Rows are points. The last column is the point's height on a tilted bowl or saddle (a function of degree 2), plus a little noise. Along how many of its main directions does it bend up, bend down or stay straight?

Points:
[+0.29 -0.17 -0.96 -1.03]
[-0.52 -0.35 +0.05 +0.28]
[-0.24 +0.24 -0.54 -0.32]
[-0.22 -0.47 -0.58 -0.26]
[+0.03 -0.19 -0.37 -0.18]
[-0.09 -0.44 -0.32 -0.20]
[+0.29 +0.21 -0.07 +0.12]
[+0.19 +0.25 +0.29 +0.23]
[-0.23 -0.47 -0.45 -0.17]
[+0.24 +0.14 -0.06 +0.09]
[+0.71 +0.03 +0.18 +0.43]
[-0.30 +0.09 +0.39 +0.11]
[+0.47 +0.07 +0.41 +0.35]
[-0.19 -0.15 +0.22 +0.10]
[-0.28 +0.15 +0.26 +0.12]
[-0.26 -0.78 +0.58 -0.51]
Directions: 1 up, 2 down, 0 straight

Points:
[-0.16 +0.92 +0.06 +0.92 +0.00]
[+0.67 +0.03 -0.12 -0.09 +0.34]
[-0.16 +0.19 +0.06 +0.29 +0.07]
[+0.00 -0.40 -0.19 +0.38 +0.20]
[+0.31 -0.29 +0.08 +0.23 +0.32]
[+0.19 -0.43 +0.06 -0.38 +0.40]
[+0.15 -0.05 +0.34 -0.06 +0.24]
[-0.15 +0.38 -0.46 -0.21 +0.18]
[+0.32 -0.15 -0.26 -0.99 -0.37]
[-0.44 -0.32 +0.07 -0.23 +0.44]
[+0.46 -0.20 -0.50 +0.12 +0.46]
[-0.08 +0.30 +0.45 +0.33 +0.20]
[-0.47 +0.30 -0.22 -0.64 -0.09]
[-0.04 -0.03 -0.39 -0.11 +0.23]
[+0.42 -0.11 -0.34 +0.18 +0.29]
[-0.02 -0.48 -0.26 -0.01 +0.49]
[-0.28 -0.86 +0.00 -0.23 +1.00]
[+0.06 -0.08 -0.53 +0.18 +0.27]
[-0.38 +0.77 +0.42 +0.50 +0.40]
[+0.24 +0.10 +0.04 +0.18 +0.11]
[+0.46 +0.41 +0.22 +0.46 +0.12]
Directions: 3 up, 1 down, 0 straight

Points:
[+0.03 -0.41 -0.34 +0.21 +0.16]
[+0.40 -0.55 -0.67 -0.14 +0.05]
[-0.37 +0.57 +0.35 -0.57 +0.33]
[+0.28 -0.36 -0.43 +0.05 +0.01]
[+0.13 -0.01 +0.02 -0.10 -0.13]
[-0.23 +0.51 -0.02 +0.08 +0.41]
[+0.12 +0.25 -0.26 +0.01 +0.08]
[-0.30 -0.10 +0.39 +0.28 -0.35]
[-0.27 -0.06 -0.21 +0.20 +0.15]
[-0.15 -0.42 -0.11 -0.29 +0.30]
[+0.07 -0.15 +0.25 -0.13 -0.28]
[+0.03 -0.01 +0.41 +0.29 -0.24]
[-0.76 +0.39 +0.37 +0.79 -0.77]
[-0.28 -0.62 -0.67 +0.38 +0.63]
[+0.48 -0.38 +0.72 +0.25 +0.01]
[-0.06 +0.75 +0.76 +0.20 +0.44]
[+0.30 -0.01 +0.00 +0.61 +0.00]
[+0.33 +0.59 -0.33 -0.49 +0.11]
[+0.16 +0.30 +0.30 -0.30 -0.22]
[+0.51 -0.16 +0.58 -0.04 -0.30]
[+0.02 -0.37 +0.44 -0.08 -0.38]
[+0.09 -0.06 -0.08 +0.11 -0.06]
[-0.29 +0.06 -0.08 -0.01 +0.21]
[-0.29 +0.47 -0.21 -0.49 +0.79]
[-0.49 +0.28 -0.75 +0.22 +0.64]
Directions: 2 up, 2 down, 0 straight

Points:
[-0.20 +0.20 +0.10 -0.22 -0.13]
[-0.13 +0.09 +0.09 -0.43 -0.07]
[-0.47 +0.34 +0.59 -0.35 -0.17]
[+0.14 +0.68 -0.37 -0.04 -0.32]
[-0.15 +0.34 -0.06 +0.44 -0.05]
[+0.20 -0.70 +0.04 +0.58 +0.49]
[+0.25 +0.22 -0.07 +0.03 +0.04]
[+0.17 -0.30 -0.48 +0.24 +0.55]
[-0.06 -0.52 -0.23 +0.08 +0.43]
[+0.03 -0.22 -0.51 +0.03 +0.43]
[-0.47 -0.49 +0.02 -0.41 +0.35]
[-0.32 +0.21 -0.23 +0.51 -0.05]
[+0.19 +0.12 +0.62 +0.49 +0.22]
[+0.02 -0.03 +0.39 -0.30 -0.12]
[+0.38 -0.08 -0.11 +0.74 +0.61]
[-0.62 +0.26 -0.02 -0.49 -0.25]
[-0.08 -0.26 -0.10 +1.31 +0.93]
[+0.24 -0.03 -0.55 -0.26 +0.37]
[-0.17 -0.13 -0.06 +0.07 +0.17]
[-0.35 -0.02 +0.03 +0.27 +0.11]
[-0.56 -0.46 -0.03 -0.03 +0.36]
[-0.38 +0.46 -0.04 -0.19 -0.42]
[-0.68 +0.27 -0.42 -0.54 -0.31]
[+0.57 +0.44 +0.01 +0.15 +0.05]
Directions: 2 up, 1 down, 1 straight

Points, 22 rows:
[-0.38 +0.12 +0.40 +0.14 -0.58]
[+0.03 -0.28 -0.31 -0.03 +0.29]
[+0.21 +0.61 +0.64 -0.19 -0.31]
[+0.41 -0.49 -0.03 -0.29 +0.16]
[-0.57 -0.57 +0.11 +0.41 -0.44]
[+0.04 +0.15 -0.08 +0.07 +0.13]
[-0.22 -0.16 -0.46 +0.41 +0.22]
[-0.97 -0.12 -0.19 +0.14 -0.58]
[+0.40 -0.61 -0.60 -0.02 +0.21]
[-0.34 +0.44 +0.46 -0.29 -0.53]
[+0.26 +0.00 -0.43 -0.25 +0.19]
[-0.35 -0.09 +0.03 -0.02 -0.09]
[-0.56 -0.45 +0.24 -0.14 -0.47]
[+0.42 +0.57 +0.05 +0.19 -0.10]
[+0.29 +0.18 -0.12 +0.13 +0.19]
[+0.38 -0.43 +0.39 +0.39 -0.30]
[+0.13 +0.42 -0.54 +0.00 +0.03]
[+0.07 +0.16 +0.16 +0.49 -0.26]
[+0.27 +0.11 -0.45 +0.35 +0.21]
[+0.06 -0.32 +0.48 +0.33 -0.43]
[+0.35 +0.16 +0.07 +0.32 +0.01]
[-0.31 -1.04 +0.48 -0.30 -0.85]
Directions: 0 up, 3 down, 1 straight

Points, 39 rows:
[+0.55 +0.29 -0.18 +0.46 -0.02 -0.40 -0.28]
[-0.29 -0.03 -0.46 -0.40 +0.34 -0.41 -0.41]
[+0.05 -0.57 +0.51 -0.04 -0.08 -0.72 -0.07]
[-0.43 +0.06 -0.25 +0.07 -0.39 -0.31 +0.05]
[-0.18 -0.36 -0.28 -0.05 -0.03 +0.03 +0.09]
[+0.35 -0.35 +0.18 -0.25 -0.57 +0.04 -0.08]
[+0.05 -0.09 +0.47 -0.23 +0.13 -0.45 -0.31]
[-0.12 +0.59 -1.00 +0.25 +0.11 +0.24 -0.10]
[+0.30 -0.39 +0.36 +0.33 +0.06 +0.11 -0.17]
[+0.13 -0.07 +0.08 -0.10 -0.18 -0.55 -0.25]
[-0.11 +0.44 -0.25 +0.00 +0.04 -0.37 -0.54]
[+0.04 +0.01 +0.18 +0.10 +0.53 -0.40 -0.35]
[+0.50 -0.46 -0.38 +0.19 -0.33 +0.36 +0.56]
[-0.32 +0.04 -0.43 +0.00 +0.45 +0.43 +0.35]
[-0.32 +0.57 -0.39 +0.76 -0.14 -0.33 -0.31]
[-0.13 +0.26 +0.30 +0.25 +1.00 -0.57 -0.51]
[+0.11 +0.34 +0.10 +0.15 +0.27 -0.76 -0.72]
[+0.55 +0.52 +0.39 -0.33 -0.12 +0.89 +0.73]
[-0.18 +0.01 -0.13 +0.42 -0.20 -0.34 +0.01]
[-0.02 +0.42 -0.49 +0.19 -0.02 -0.50 -0.62]
[+0.09 +0.11 -0.15 +0.12 -0.46 +0.41 +0.10]
[-0.35 +0.36 +0.47 +0.48 -0.10 -0.10 -0.18]
[+0.17 -0.17 -0.40 -0.15 +0.16 +0.03 +0.05]
[+0.65 +0.84 +0.12 +0.06 +0.94 -0.63 -0.88]
[-0.28 +0.58 +0.09 +0.57 +0.60 +0.00 -0.15]
[-0.65 -0.01 +0.08 -0.22 -0.44 -0.11 +0.23]
[-0.01 +0.43 -0.48 -0.92 +0.81 -0.46 -0.76]
[+0.40 -0.15 -0.08 +0.71 +0.65 +0.23 +0.57]
[+0.54 -0.17 +0.50 +0.18 +0.38 +0.55 +0.13]
[+0.33 -0.59 -0.13 +0.03 -0.40 +0.01 +0.24]
[+0.08 -0.13 -0.03 -0.14 -0.10 -0.32 -0.19]
[+0.02 -0.06 +0.01 +0.28 -0.26 +0.14 +0.01]
[-0.10 -0.08 -0.28 +0.03 +0.76 +0.11 +0.19]
[-0.23 +0.33 -0.03 -0.18 -0.08 +0.06 -0.10]
[-0.32 -0.14 -0.19 -0.04 +0.05 +0.22 +0.07]
[-0.29 +0.21 +0.23 +0.83 +0.31 -0.21 -0.20]
[+0.40 +0.23 -0.67 +0.16 +0.30 -0.10 -0.05]
[-0.04 +0.44 +0.22 -0.26 -0.07 +0.07 -0.06]
[-0.42 -0.44 -0.30 -0.23 +0.35 -0.09 +0.01]
Directions: 2 up, 1 down, 3 straight

Points:
[-0.43 -0.33 +0.13 -0.21 +0.24 +0.13 +0.20]
[+0.27 -0.54 -0.29 -0.22 +0.38 +0.32 +0.10]
[-0.22 +0.37 +0.07 -0.73 -0.26 -0.66 +0.58]
[+0.61 -0.25 +1.19 -0.03 -0.32 +0.36 +0.90]
[+0.05 +0.20 -0.35 -0.24 -0.40 -0.13 -0.04]
[-0.18 +0.13 -0.46 -0.08 +0.25 +0.36 +0.13]
[+0.21 -0.56 +0.30 +0.48 -0.30 +0.55 +0.52]
[-0.69 -0.55 +0.15 -0.05 -0.22 +0.11 +0.45]
[+0.28 +0.11 -0.82 -0.14 -0.08 +0.11 -0.14]
[+0.25 -0.05 +0.10 +0.09 +0.12 +0.25 +0.04]
[+1.04 -0.20 +0.36 -0.61 +0.65 +0.51 +0.31]
[-0.16 +0.47 +0.08 +0.26 -0.25 -0.18 +0.24]
[+0.32 -0.25 +0.23 -0.37 -0.10 +0.06 +0.12]
[+0.15 -0.41 -0.27 -0.39 -0.25 -0.04 -0.07]
[+0.14 -0.47 +0.02 +0.22 +0.23 +0.21 +0.08]
[-0.34 -0.35 -0.20 +0.41 +0.10 +0.00 +0.10]
[-0.16 +0.17 -0.47 -0.16 +0.60 -0.24 +0.08]
[-0.43 +0.49 +0.18 +0.26 +0.58 +0.32 +0.36]
[+0.16 +0.11 -0.37 -0.05 +0.33 -0.01 -0.03]
[+0.03 +0.89 +0.28 +0.07 -0.43 +0.17 +0.64]
[-0.49 -0.47 +0.26 +0.42 +0.02 -0.03 +0.40]
[-0.22 +0.27 -0.08 -0.05 +0.24 +0.08 +0.08]
[-0.11 -0.02 +0.26 -0.40 -0.17 -0.38 +0.18]
[+0.21 +0.11 +0.21 +0.34 +0.48 -0.40 -0.19]
[+0.23 +0.61 +0.01 +0.13 +0.07 -0.25 +0.13]
[+0.68 +0.08 +0.11 +0.36 +0.03 +0.04 +0.12]
[-0.21 -0.90 +0.07 +0.21 -0.16 -0.11 +0.27]
[+0.28 +0.26 -0.77 -0.03 +0.43 -0.14 +0.17]
[-0.19 -0.20 +0.88 +0.05 +0.22 -0.10 +0.11]
[-0.40 +0.09 -0.09 -0.20 +0.51 +0.03 +0.09]
[+0.27 -0.35 +0.06 +0.38 -0.16 +0.22 +0.10]
[+0.26 -0.39 -0.36 +0.01 -0.49 -0.21 -0.23]
[-0.05 +0.12 +0.93 +0.47 -0.37 +0.24 +0.81]
[-0.15 -0.63 +0.41 -0.17 +0.25 +1.05 +1.06]
[-0.01 -0.53 -0.25 -0.12 +0.22 +0.34 +0.08]
[-0.19 +0.20 +0.15 +0.48 +0.05 +0.11 +0.23]
[+0.28 -0.75 +0.54 +0.40 -0.09 -0.10 +0.43]
[-0.69 -0.28 +0.45 -0.36 +0.25 +0.35 +0.60]
[+0.73 -0.07 -0.07 -0.13 -0.04 -0.45 +0.09]
[+0.03 -0.33 -0.03 +0.00 +0.08 -0.19 -0.06]
[-0.03 +0.07 -0.37 -0.38 -0.27 -0.52 +0.09]
[+0.23 +0.51 +0.08 +0.30 +0.50 +0.29 +0.17]
[-0.36 -0.58 -0.38 -0.18 +0.14 +0.43 +0.15]
[-0.01 -0.30 -0.22 +0.03 +0.27 +0.75 +0.34]
[-0.28 -0.96 +0.50 +0.53 -0.15 -0.20 +0.77]
[-0.14 +0.38 -0.46 -0.08 +0.35 -0.36 +0.13]
[-0.60 -0.85 -0.50 -0.03 +0.14 -0.14 +0.18]
Directions: 5 up, 1 down, 0 straight

Points, 49 rows:
[+0.18 -0.83 -0.14 +0.49 -0.41 -0.11 +0.70]
[-0.24 -0.23 +0.35 +0.17 +0.01 +0.09 +0.10]
[+0.17 -0.42 -0.18 -0.19 -0.07 +0.26 +0.05]
[+0.11 -0.37 +0.83 -0.09 -0.06 -0.24 -0.20]
[-0.41 +0.48 +0.80 -0.95 -0.46 +0.01 -0.20]
[+0.11 +0.09 -0.72 -0.96 +0.03 +0.28 +0.00]
[-0.15 -0.07 +0.08 +0.36 +0.00 +0.13 +0.28]
[+0.07 +0.29 -0.63 -0.12 +0.28 -0.55 +0.33]
[+0.15 -0.15 +0.08 +0.37 -0.27 +0.05 +0.22]
[-0.19 +0.60 +0.43 -0.12 -0.29 -0.26 +0.07]
[+0.14 +0.01 -0.18 -0.94 -0.11 -0.46 -0.30]
[-0.19 -0.83 -0.36 +0.11 -0.09 +0.24 +0.08]
[-0.04 +0.23 -0.07 +0.06 -0.50 +0.40 +0.26]
[-0.31 -0.14 -0.20 -0.39 -0.05 -0.08 +0.01]
[-0.39 +0.13 -0.17 -0.02 -0.74 +0.34 +0.38]
[-0.10 -0.71 +0.62 -0.33 -0.12 +0.14 -0.20]
[-0.50 +0.10 -0.23 +0.24 +0.18 +0.06 +0.41]
[-0.40 +0.33 +0.69 +0.21 +0.29 -0.35 +0.48]
[-0.31 -0.78 +0.09 +0.43 -0.30 -0.06 +0.49]
[-0.34 -0.04 +0.04 -0.05 +0.56 +0.20 +0.33]
[-0.54 +0.29 +0.01 +0.30 -0.23 -0.03 +0.44]
[-0.24 -0.67 +0.26 +0.39 +0.22 +0.45 +0.24]
[+0.42 -0.51 +0.41 -0.13 -0.09 +0.50 +0.07]
[-0.32 +0.09 -0.75 -0.17 -0.34 +0.33 +0.31]
[+0.67 -0.07 +0.40 +0.11 -0.71 -0.15 -0.43]
[-0.64 -0.70 -0.47 -0.15 -0.14 -0.18 -0.15]
[+0.27 +0.12 +0.23 -0.35 +0.24 -0.13 +0.03]
[+0.02 -0.47 -0.31 -0.17 -0.21 -0.22 +0.01]
[+0.45 +0.01 +1.07 -0.41 -0.16 +0.07 -0.85]
[+0.44 +0.08 +0.47 +0.26 +0.05 +0.30 +0.03]
[-0.23 +0.04 +0.17 -0.36 -0.20 -0.35 +0.06]
[-0.17 +0.04 -0.54 +0.08 +1.02 -0.06 +0.72]
[+0.57 +0.21 -0.25 -0.34 +0.30 -0.22 +0.06]
[-0.07 -0.95 -0.84 -0.11 -0.01 +0.41 -0.28]
[-0.54 +0.40 +0.77 +0.39 +0.25 +0.31 +0.11]
[-0.20 +0.19 +0.06 +0.05 +0.04 +0.06 +0.26]
[+0.16 -0.33 -0.70 -0.05 +0.61 -0.73 +0.07]
[+0.04 +0.00 +0.06 +0.13 -0.08 +0.51 +0.21]
[-0.11 -0.23 -0.02 +0.17 +0.25 -0.57 +0.43]
[+0.04 +0.13 -0.31 -0.10 +0.20 -0.10 +0.27]
[+0.27 +0.08 +0.65 -0.08 -0.13 -0.44 -0.37]
[-0.39 -0.07 +0.33 +0.21 -0.10 +0.13 +0.11]
[-0.04 -0.04 -0.11 +0.59 +0.75 +0.17 +0.86]
[-0.42 -0.25 +0.26 -0.82 +0.01 +0.15 -0.31]
[+0.25 -0.25 +0.38 +0.04 -0.41 +0.00 -0.09]
[+0.13 -0.16 -0.10 -0.62 -0.12 -0.09 -0.18]
[+0.39 +0.17 -0.04 +0.18 +0.11 +0.30 +0.33]
[+0.02 +0.36 +0.04 +0.28 -0.37 -0.04 +0.17]
[-0.06 +0.41 +0.03 +0.03 +0.88 -0.12 +1.02]
Directions: 3 up, 2 down, 1 straight

Points:
[-0.19 -0.39 +0.37 +0.08 -0.26 -0.15 +0.45 +0.57 +0.45]
[-0.51 -0.28 -0.08 +0.01 +0.16 +0.20 -0.06 +0.20 +0.22]
[+0.18 +0.46 +0.46 +0.76 -0.32 -0.44 +0.08 -0.22 +0.05]
[-0.22 +0.24 -0.50 -0.17 +0.20 -0.01 -0.49 -0.29 -0.22]
[-0.54 -0.16 +0.04 -0.54 -0.52 -0.27 +0.05 +0.48 +0.55]
[-0.25 +0.53 +0.19 +0.64 +0.10 +0.15 +0.31 -0.21 +0.06]
[-0.25 +0.41 -0.23 -0.21 +0.52 -0.24 +0.23 +0.58 +0.46]
[+0.25 -0.22 -0.15 +1.01 +0.84 +0.10 -0.31 +0.32 +0.56]
[-0.25 -0.14 -0.33 +0.25 +0.05 -0.34 -0.22 -0.01 +0.29]
[-0.79 -0.74 +0.42 +0.07 +0.21 +0.32 -0.41 +0.42 -0.17]
[-0.53 +0.27 -0.45 +0.10 +0.50 -0.15 -0.22 -0.73 +0.11]
[-0.50 -0.45 +0.41 -0.31 +0.18 +0.51 -0.48 -0.63 -0.24]
[+0.55 +0.38 -0.50 -0.11 +0.33 -0.08 -0.26 -0.22 -0.27]
[+0.42 +0.21 +0.11 +0.09 -0.34 -1.01 +0.15 -0.19 -0.02]
[+0.32 +0.28 +0.20 -0.36 +0.60 -0.26 +0.59 -0.70 +0.65]
[+0.05 -0.04 -0.14 +0.02 +0.21 +0.00 -0.07 -0.23 +0.19]
[+0.03 -0.22 -0.11 -0.33 +0.58 +0.03 -0.10 +0.40 +0.22]
[+0.08 +0.10 +0.71 +0.06 +0.30 +0.25 -0.17 +0.00 -0.02]
[-0.70 -0.11 +0.18 -0.16 +0.06 +0.06 -0.20 +0.32 +0.05]
[+0.45 -0.35 -0.32 -0.11 -0.13 +0.04 -0.20 -0.85 -0.11]
[+0.09 +1.01 +0.14 +0.91 +0.35 -0.18 +0.02 +0.03 -0.81]
[-0.58 +0.03 -0.14 +0.08 +0.08 +0.29 -0.11 -0.18 +0.07]
[+0.11 +0.61 -0.53 -0.13 +0.20 +0.27 -0.44 -0.06 -0.32]
[+0.58 +0.06 +0.50 -0.38 +0.50 -0.12 +0.09 +0.03 -0.18]
[-0.20 -0.03 +0.42 +0.19 +0.62 +0.35 -0.16 +0.43 -0.09]
[+0.05 -0.24 +0.44 -0.43 -0.87 -0.09 +0.40 +0.83 +0.93]
[-0.16 +0.49 -0.17 +0.57 -0.28 -0.11 -0.11 -0.26 -0.20]
[+0.01 +0.07 -0.12 -0.32 +0.28 +0.19 -0.24 +0.30 +0.11]
[-0.08 +0.83 +0.60 +0.03 -0.65 +0.47 +0.00 +0.21 -0.09]
[+0.44 +0.16 -0.13 -0.34 -0.02 +0.41 -0.06 +0.28 -0.09]
[-0.54 -0.05 +0.16 -0.06 -0.06 +0.10 +0.44 -0.28 +0.47]
[-0.31 +0.12 +0.71 -0.85 +0.21 +0.15 +0.00 +0.62 +0.74]
[-0.16 +0.09 +0.10 -0.85 +0.26 -0.38 -0.19 -0.37 +0.00]
[+0.55 +0.34 -0.36 -0.15 -0.09 +0.27 +0.25 -0.39 -0.24]
[-0.08 -0.18 -0.71 -0.62 -0.53 +0.48 +0.29 -0.59 -0.03]
[-0.39 +0.49 -0.07 +0.16 +0.54 -0.19 -0.46 +0.43 -0.26]
[+0.28 -0.28 -0.21 -0.20 +0.23 -0.34 -0.13 +0.81 +0.39]
[-0.09 +0.15 -0.18 -0.04 +0.05 -0.10 +0.15 +0.23 +0.26]
[-0.62 +0.01 +0.18 -0.13 -0.17 -0.06 -0.24 +0.28 +0.12]
[-0.40 +0.41 +0.37 +0.19 -0.55 +0.49 -0.25 +0.14 -0.05]
[+0.03 -0.10 -0.19 +0.06 +0.24 +0.25 -0.57 -0.28 -0.16]
[-0.32 +0.42 -0.44 -0.14 +0.25 -0.09 -0.63 +0.20 -0.20]
[+0.16 -0.04 +0.29 -0.30 +0.16 -0.42 +0.30 +0.48 +0.31]
[+0.41 +0.51 -0.02 -0.28 -0.05 +0.01 +0.02 +0.47 -0.06]
[-0.53 +0.06 -0.29 +0.09 -0.40 -0.36 -0.03 +0.12 +0.15]
[-0.33 +0.51 -0.65 -0.42 +0.01 -0.23 +0.24 +0.29 +0.45]
[+0.48 -0.28 +0.03 -0.05 +0.64 -0.12 -0.39 -0.63 -0.19]
[+0.16 -0.56 -0.42 +0.27 -0.14 -1.27 +0.13 +0.37 +0.61]
[+0.10 -0.03 +0.11 +0.14 +0.02 +0.54 -0.19 -0.32 +0.07]
[-1.15 -0.17 -0.15 -0.17 +0.22 -0.03 -0.02 +0.40 -0.17]
[-0.18 -0.74 +0.00 -0.31 +0.09 +0.31 +0.52 -0.23 +0.41]
[-0.28 +0.61 +0.40 +0.61 +0.57 +0.20 -0.07 +0.70 -0.59]
[+0.62 +0.67 -0.64 +0.30 -0.73 +0.13 +0.76 +0.01 -0.84]
[+0.01 +0.33 -0.50 -0.18 +0.07 -0.10 +0.12 +0.19 +0.26]
[-0.13 -0.02 +0.24 -0.23 -0.08 -0.27 +0.34 +0.18 +0.39]
[+0.10 -0.08 -0.45 +0.11 -0.24 +0.04 -0.29 +0.01 +0.21]
[-0.59 -0.07 +0.40 -0.33 -0.38 +0.60 -0.37 -0.16 +0.00]
[-0.06 +0.23 -0.53 +0.22 -0.33 -0.10 -0.76 +0.62 +0.36]
[-0.55 -0.06 +0.37 +0.35 -0.04 -0.30 +0.35 +0.10 +0.43]
[+0.15 +0.20 +0.03 +0.30 +0.02 +0.04 -0.43 +0.75 +0.09]
[-0.06 +0.46 +0.37 -0.14 -0.10 +0.09 -0.09 -0.05 -0.02]
[-0.45 -0.21 -0.50 -0.09 +0.28 -0.38 +0.20 -0.44 +0.51]
[-0.26 -0.08 -0.19 +0.08 +0.09 +0.08 -0.47 +0.62 +0.24]
[-0.52 -0.37 -0.55 -0.42 +0.03 -0.16 +0.02 -0.13 +0.18]
[-0.19 +0.34 -0.15 +0.10 +0.11 -0.08 -0.20 -0.21 -0.10]
[-0.14 -0.28 +0.21 -0.41 -0.13 +0.08 +0.28 -0.51 +0.37]
[+0.74 +0.08 +0.38 +0.40 +0.02 -0.11 -0.45 -0.13 -0.44]
[+0.30 +0.07 +0.38 -0.28 +0.20 +0.03 -0.45 -0.05 -0.32]
[-0.69 +0.14 +0.75 +0.03 +0.43 +0.60 -0.22 -0.14 -0.13]
[+0.77 +0.63 +0.03 -0.11 -0.32 +0.11 -0.46 -0.16 -1.03]
[-0.18 -0.64 -0.05 -0.27 -0.59 +0.58 +0.30 +0.12 +0.32]
[-0.27 -0.16 +0.17 +0.04 +0.20 +0.08 +0.38 -0.05 +0.48]
[+0.22 +0.15 +0.02 -0.35 +0.29 -0.27 +0.01 +0.44 +0.21]
[+0.05 -0.44 +0.47 +0.33 -0.14 +0.85 -0.22 +0.88 +0.26]
[-0.43 +0.45 +0.38 -0.02 -0.28 -0.12 +0.17 +0.18 +0.23]
Directions: 3 up, 4 down, 1 straight
